Every row gives one point. The points of each table are mixes of a few directions, plus a little noise. How many directions does each table use, and how many do they share? Where both have some left over, give the other angles between the two spaces (their principal angles), to ten degrees, smallest first.

First (7 x 3)
[[-36 -37  -9]
 [ 20  34 -16]
 [  5  23 -25]
 [ 27  31   3]
 [-11   4 -24]
 [ -9 -44  51]
 [  4 -10  21]]
Second (7 x 3)
[[ -3   4   1]
 [ 30 -29  -3]
 [ -8   8   0]
 [-60  58   6]
 [ 17 -16  -1]
 [-17  17   2]
 [ 42 -40  -4]]
Directions: first 2, second 1, shared 0; angles 70

First (8 x 6)
[[ 17  60  15   6 -48  11]
 [ -5 -33  -7 -11  20  -4]
 [ -4 -11  -3   3  12  -2]
 [ 23  27  12 -27 -45  10]
 [ -9   3  -2  21  15  -3]
 [-16   2  -4  31  23  -5]
 [ -5  -4  -1   5   8   0]
 [ -2 -42  -8 -25  17  -3]]
Second (9 x 6)
[[ 34 -16 -16  22   0 -12]
 [ 34 -17 -17  22   0 -13]
 [ 10  -5  -5   7   0  -4]
 [-55  27  28 -37   1  21]
 [-40  19  20 -26   0  14]
 [ 28 -13 -14  18   0 -11]
 [ 31 -15 -16  21   0 -12]
 [-12   5   6  -8   1   5]
 [-30  14  15 -20   0  11]]
Directions: first 2, second 1, shared 0; angles 80

First (10 x 11)
[[-11  -3 -14   4  -4   0   0  -5   0   7 -13]
 [-13  -3 -17   5  -3   1  -1  -5   1   9 -15]
 [-38   5 -60  -6   0   1 -15 -18   9  29 -35]
 [ 19 -12  37  16  -9   0  16  12 -11 -17   9]
 [ -6 -16   4  22 -14   1  13   2  -9  -1 -18]
 [ 13  12  10 -16  11  -1  -7   3   5  -6  22]
 [ 21  -2  33   3   0  -1   8  10  -5 -16  19]
 [  9  10   6 -13   9  -1  -7   1   4  -4  17]
 [-11   5 -20  -6   3   0  -7  -5   5   9  -7]
 [ 16   5  21  -8   6  -1   0   6   1 -10  21]]
Second (11 x 11)
[[-11  31  12  24   8 -31   2  -7   3  33  -3]
 [  8 -25  -9 -12  -6   3   1   4  10 -20   4]
 [ -7  10  -3  20   0 -29  10  -8  22  11  10]
 [  2 -11  -4  -1  -3 -12   2   0  13  -4   4]
 [ -3  -2 -12   3  -5  22  10  -5   6 -17  14]
 [ -6  32  20   7  12  -1 -10   0 -27  31 -17]
 [ -2  -3  -8   5  -4  -3   8  -3  14  -7  10]
 [  9 -21  -2 -17  -3   7  -6   7  -3 -14  -4]
 [  4 -20 -17  -7  -9  21   8  -1  11 -28  14]
 [ 12 -13  14 -25   4   5 -20  13 -25   3 -24]
 [ -5  22  10   3   6  19  -5  -1 -24  12  -8]]
Directions: first 2, second 3, shared 0; angles 80, 90

First (10 x 14)
[[  7   2  -3  -1  -7  -1 -10   4   5   8  -5   0   2   5]
 [-36 -42  35 -17  26  18  43 -43 -41 -60   5  19 -11 -18]
 [ 13  22 -17  12  -7 -11 -12  20  18  27   3 -11   3   6]
 [ 17  18 -14   7 -13  -7 -21  19  19  26  -3  -9   5   9]
 [-23 -10  10   1  20   2  33 -16 -18 -26  12   3  -9 -15]
 [  1   2  -1   1  -1   0  -2   2   1   2  -1   0   0   1]
 [-38   7  -1  18  37 -10  59 -12 -20 -24  32  -8 -15 -24]
 [ 30   8  -9  -5 -25  -1 -42  18  21  30 -18  -1  11  18]
 [ 14 -12   7 -14 -14   8 -24  -2   2   2 -17   9   6  10]
 [ 15   5  -5  -1 -14  -1 -22  11  11  16  -8   0   6   9]]
Second (11 x 14)
[[-10 -27  17  15   1  21  -8 -19  12 -15   4  -6   1 -17]
 [  1   0  -4  -3   1   1  -3   1   2   2  -2  -2   0  -1]
 [-16  -6  42  19 -10   9  12 -11 -11 -20   0  20   4  13]
 [ 22  -4  -8 -32 -14  -2 -21   6  -5   6 -21  10   5  16]
 [ 32 -11  -1 -46 -24   1 -33   3 -12   4 -32  20   9  27]
 [ 22  -4 -15 -31  -8  -3 -22   7  -1  10 -17   3   5   9]
 [-21 -22  52  28 -10  20   6 -24  -4 -26   3  15   3   1]
 [ 15  -8   4 -24 -15   5 -21   0  -5   0 -19  13   5  15]
 [-14  22 -28  25  25 -14  26   8  11  10  27 -25 -10 -24]
 [-18  26 -29  29  29 -17  31  11  11  10  31 -28 -11 -24]
 [-12  35 -32  20  24 -23  34  17   4  14  28 -22 -10 -12]]
Directions: first 2, second 3, shared 1; angles 50

First (10 x 20)
[[-10  24   9   6  12   3 -16  15  17  -8  -7  -9  -7   8   6  13  -2 -14
   12 -31]
 [ 20 -28   9  -5  -7   0  14 -15 -17   4   9  10  -1  -2  -9 -12  10   2
  -11  21]
 [ 10 -18   1  -4  -6   0   9  -9 -11   4   5   6   1  -4  -5  -8   5   4
   -8  17]
 [-35  43 -26   5   6  -3 -16  21  25  -1 -13 -16  10  -2  12  15 -20   8
   14 -22]
 [ 17 -12  25   0   5   4  -2  -3  -4  -5   3   5 -12   8  -4   0  12 -15
   -1  -9]
 [ -7   9  -5   2   2  -1  -4   5   5  -1  -3  -3   1   0   3   3  -4   0
    3  -5]
 [-11   7 -18   0  -4  -3   2   2   3   4  -2  -3   9  -5   3  -1  -9  12
    0   7]
 [  5  -7   4  -1  -1   0   2  -4  -4   1   2   3  -1   0  -2  -3   3   0
   -3   4]
 [ 21 -36   0  -7 -13  -2  20 -19 -24   8  11  13   3  -8 -10 -17   9  10
  -16  37]
 [ -9  16   1   4   6   1 -10  10  11  -4  -5  -6  -2   4   5   8  -3  -6
    8 -18]]
Second (9 x 20)
[[ 14   5  19  -7   7   8 -14  10  -4 -14  -7  -7 -14  11   3   6   8 -19
    4 -20]
 [ -2   9   0  -2   2   2  -7   7   2  -5  -5  -6  -2   3   3   4  -1  -4
    4  -9]
 [ 23 -14  24  -5   3   6  -2  -2 -12  -8   1   3 -14   8  -4  -2  14 -16
   -3  -5]
 [-41  13 -60   5 -15 -16  17  -5  11  23   1  -1  34 -23   4  -6 -27  45
   -4  35]
 [  3   0  -9  -8  -4   1   0   2  -8  -2  -3  -4   2  -2   2  -2  -1   5
   -3   8]
 [  5 -14  21  13   5  -2   7 -13   6   6  11  13  -5   3  -8  -2   8  -8
    0  -3]
 [ -2   7 -20 -12  -7   1  -2   7  -9  -3  -8  -9   6  -5   5  -2  -6  11
   -3  10]
 [-11   6   5  13   6  -3   0  -3  15   5   4   5   0   1  -1   5  -2  -3
    6 -11]
 [ 11 -10  19   3   4   2   1  -5  -2  -2   4   6  -8   5  -4  -1   9 -11
   -1  -5]]
Directions: first 2, second 3, shared 2

First (10 x 32)
[[ 11   0 -42  -9 -28 -43  -1   0  14  -3  17   0  10   4   2  -1  11 -31
  -13   0  10  -9   0  20   3 -13  -3  18 -13  17 -12 -35]
 [-11  -7  23  41   7  12  -2 -35 -26 -26 -37 -24  -1 -11 -22 -19 -45 -13
  -14 -56 -32  13  -8  -1  35   8  23 -15  -4 -19  23  23]
 [ 17   6  28   6  10  37   2  -8 -22  -3 -22  -2  -9  -4   2 -33  -7   8
   -3  -3  -5   6   5 -20  -1   5  -5 -13   4 -13  14  12]
 [  0 -13   1  21 -26 -36  -4 -23  -9 -10 -16 -19   8 -13 -15 -14 -14 -11
  -14 -42 -28 -13   9  13  12  12  22  -4 -18   0  21  -2]
 [-21  -1 -60  -7  -5 -44  -2  10  32  -7  33   5  13  15  -3  48  -1 -38
   -1   7  18   8 -23  31  19 -26  -3  27   2  23 -37 -27]
 [ 39  12 -13 -39 -16   0   3  24  12  23  24  23  -4   5  25 -20  44  10
    2  52  29 -16  16 -11 -38  -6 -28   8  -4  12  -9 -29]
 [-11 -11  -7 -12 -19 -45  -2  11  18  13  17  -1   8  -5   0  24  18  11
    6   2  -6 -20  11  15 -15  10   9   6 -11  12   2  -6]
 [ 11   9  51  -9  27  59   2  11 -19  17 -14  10 -15  -3  12 -20  10  45
   16  27   3   1  14 -34 -27  16 -11 -19  13 -19  16  28]
 [  7  17   3 -26  29  46   4  29   9  14  18  25 -10  15  19  13  22  18
   16  55  33  13  -7 -20 -22 -11 -28   3  22  -1 -24   1]
 [-42 -11  19  35  24  11  -2 -17  -9 -18 -22 -17   0  -4 -20  25 -40   1
    5 -40 -24  18 -19   7  31   7  25 -11  10 -15   6  34]]
Second (9 x 32)
[[  0   1  -7  17   7  -8  -7   7  10  -5  -1   8   7  -5  11   1 -10 -16
   19   8   9   8 -35 -12  -3 -14 -16  -4  -5  -9 -10  22]
 [ -7 -27 -30  -1  15  27  58 -20 -13 -13   0  10  14 -51  12  18 -21  26
   23 -36  15 -31  47 -16   3 -25 -17  20  30  -4 -32 -40]
 [ 13  -3 -15   0   4 -18   3   9  -8 -31  28  16   0 -22 -18 -28  -8  -2
  -14   3   1  28  39 -18 -22 -12 -23  10 -38  16  13  29]
 [ -1  22  -9  57  -5  10  -3  21  18  -9 -43  10  -7   2  18  20  -7  11
   39 -11  -3 -13 -58 -21  11 -10  -1  -9  11 -41 -24   1]
 [  6   8  23   9 -28  14 -10 -14   8  19 -37  -9 -18  26  -6   2  24  38
   -5  -8 -26 -38  22  17  26  41  44 -17  27 -23  29 -49]
 [-13  18   7 -24 -13 -13 -28  28  -4 -14  31  -7 -22  37 -45 -11   7  -5
  -32  12   2  36  44   9 -17  27  21   2 -29  12  24  19]
 [ -4  -6  24 -31   1  -7 -21 -14   1  33   7 -18   7  23   7   0  13 -24
  -15  21  -2   2 -26  27   5  13  11  -7   7  17  11   3]
 [-14 -38  -7 -33  12  -9  -6 -27  17  15  33   1  26  -5  -3  -3 -12 -24
   20  18  26 -10  22   7   3   0  -6  -5  21  -3  15  -3]
 [ 18  23  16   4   5   4  13  12 -29   6 -17 -11  -9  -6  24   2  13  -3
  -33  -7 -23  19 -53   6  -6 -17 -14  12 -21  34 -28  17]]
Directions: first 4, second 6, shared 0; angles 30, 70, 70, 90

First (8 x 32)
[[ 15 -13  -4  -4   4  -9  11 -11   4  -2 -11  -5   1  20   6   6  25   5
   17 -11  -2  -3  -8   0  15   6  11   9   8 -11   7   4]
 [-26  24   6   8  -7  16 -19  20  -8   3  20   9  -1 -36 -11 -10 -42  -8
  -29  20   3   6  15   0 -26 -11 -19 -16 -14  19 -11  -7]
 [-20  19   5   6  -6  13 -14  16  -6   2  15   7  -1 -28  -9  -7 -33  -7
  -23  16   2   4  11   0 -20  -9 -15 -13 -11  14  -9  -5]
 [-12  11   3   4  -3   7  -9   9  -4   2   9   4   0 -16  -5  -4 -20  -3
  -13  10   2   3   7   0 -12  -5  -9  -7  -6   8  -5  -3]
 [ 37 -35  -9 -12  11 -22  26 -29  11  -4 -28 -14   2  50  16  14  60  12
   41 -29  -5  -8 -20   0  36  15  27  24  20 -26  16   9]
 [  3  -3  -1  -1   1  -2   2  -3   1   0  -3  -1   0   4   2   1   6   1
    4  -2  -1  -1  -2   0   3   1   2   2   2  -2   1   1]
 [ -2   2   1   1   0   1  -1   1  -1   0   1   0   0  -3  -1  -1  -3  -1
   -2   1   0   1   1   0  -2   0  -1  -1  -1   1  -1   0]
 [  5  -5  -1  -2   1  -3   4  -4   2  -1  -4  -2   0   8   2   2   9   2
    6  -4  -1  -1  -3   0   6   2   3   4   3  -4   3   2]]
Second (10 x 32)
[[  3  -6   3  11  -3 -15  32  -7   4  -5 -10   3 -16   6  12   9  13  -4
   15 -18  -7   0  -2  16   1  11  14  23   4  -9   4   8]
 [ 24  -7  10  -1   5   2  -7 -13   6  -2  -1  -2   6   8   7 -14  23  -3
    8  -9  -5 -23  -2  -3  15  -5  -5   6   0 -22 -12   0]
 [-10  17   4  17 -10  -5  14  21  -6  -2  15  18 -22 -37 -20 -21 -35 -14
  -17  19   2  -8  17   5 -19  -2 -18  -8   7   0  -7  -3]
 [  1  -2   0   8  -3  -9  22   8   0  -3 -17 -17   0   2  -3  -6   5  12
   14 -14  -9   5 -12  -9  -4   3  10   5  14 -17 -11  11]
 [ -3 -10 -12 -24   9  10 -27 -14   2   5  -3  -5  19  29   9  26  13  10
    2   3   8  17  -8  -5  13   1  10  -7  -8  23  21  -5]
 [ 18  -8  -7 -15   7  -2 -15  -7   1   3  16  23  -5   4 -12  -7   2 -11
   -6  26  13 -17  12   1  20  -1 -16 -12   6   8  20 -13]
 [ -7  -4 -11  -6   0  -2   5   9  -4   2 -20 -24  13  13  -7   7   2  23
   10  -6  -2  22 -18 -19  -4   2  13  -9  12   1   0   6]
 [  3   3  -4 -13   4   8 -29   2  -3   5  26  24  -1 -10 -15  -7 -17 -13
  -20  34  15 -11  17  -2   7  -7 -23 -20  -4  20  13 -16]
 [-24  10   9  23 -11  -6  33   2   0  -5  -9  -4 -18 -10  20  18  -7  -4
    3 -26 -10  14   0  23 -23   9  18  27 -13   0  -7  12]
 [ -4   7  12  -1   2  19 -27   0   1   2   1 -14  23  -3  11  -6   1   4
   -8  -8  -6  -1  -5 -10  -6 -12  -3  -6 -16  -3 -21   0]]
Directions: first 1, second 5, shared 1
